Each wall is flat, endless, passes through zero and stands at right angles to its row. A trip goes straight from one point to another. List the walls that it crosses, first one first.

Walls:
(1): [-11   8  58]
(2): [ 15 -42  32]
(3): [-57  -2  62]
(4): [ 22 -51  51]
(5): [-20 -45 -31]
Trips:
[-16   8 -92] to [-41  -6  -9] -> 3
[32 -2 12] to [-56 -16  45] -> 3, 5
[-93 -46  18] to [ 76  21 -53] -> 1, 4, 2, 3, 5
[-51   7 -32] to [-42  -8 -71] -> 3
[ 28 -95  80] to [19 59 17] -> 5, 2, 4, 3

Walls:
(1): [ 44 -14  -3 -35  12 -30 -54 -10]
(2): [ 28  19  47 -48   2  13  93  14]
(3): [ 30 -26 -15 -85  81   0  13  73]
(4): [ 15 -32  16 -24  28  70 -27 -13]
(5): [121 -19  58 -72 -22 -21  25 -82]
Trips:
[-48  37  19 -26  66  -4 -17 -15] to [ 50  17 -22  11 -97   5 -31  72] -> 4, 3
[ 24  -1 -59  37  38 -35 -11  35] to [ 22  19 -59 -73  91  13  49  49] -> 2, 4
[-30  18  61 -50 -38 107 -75  21] to [ 54  57  -7   2  47  56 -30 -62] -> 5
[-10 -82   2   3 -12  -6   4   3] to [ 30 -48  20 -33  95 -13  -8  22] -> 2
[ -42  -51   34   -1 -120   23   32   57] to [ 41   4  51 -30  12  47 -39 -20] -> 4, 5, 1, 3
[-33 -49 -27 -63   9   7 -41 -24] to [ 22  20 -31 -65   4  -9  66  20] -> 2, 4, 1

Walls:
(1): [ 42  50 -43  18  67  43  43  22 -82  23  12  11]
(2): [-33  26  43 -23  -1  84 -21  16   5 -48  -2  34]
(3): [ 33  25  17 -27  10   5 121  62 -20   5 -25 -35]
(4): [-100  -30   -6   57  -32    7   91    5   35   32  -23    3]
Trips:
[ 24   4  72 -18  12  74 -28   9   7  26 -35  21] to [  9 -12 -65  32 -34   4  31  74  51  12  90  17] -> 4, 2
[   6   -8   11   45  -54    9 -105   -6   17   16   20   14] to [  6 -13  17  40 -71  53 -57 -34 -72 -22 -35 -91] -> none
[ 36 -21 -10 -78  85  68 -44 -39 -60 -12  28 -46] to [ 57  24 -24 -34 -63 -55 -23  -9 -14 -41  65  66] -> 2, 1
[-32  24 -24 -63  34   4  -6 -66 -20  64 -44  20] to [  5  46  33 -13   4 -16  -8 -27 -39  14 -42  52] -> 2
[ 43 -11 -64  40 -49  18  28 -11   1 -12  13  34] to [ -3 -20  29   0  -5 -37   4  37 -45  64 -92 -24] -> 3
[  1  55 -30 -50  20  50 -20 -15 -56 -31  32 -21] to [ -2  -5  39   8   0 -33  88 -17  41  23  41  11] -> 4, 2, 1
[-23 -33 -36   4 -54  54 -18 -37  58  73  59  -2] to [-43  71  31 -74 -54 -54 -38  15   0 -29  30  31] -> 2, 4
[ 46  53 -62  -6  73  12  72 -39  -9  15   5   8] to [-30  13 -46  41  22 -13 -44 -46 -50  10 -27  70] -> 3
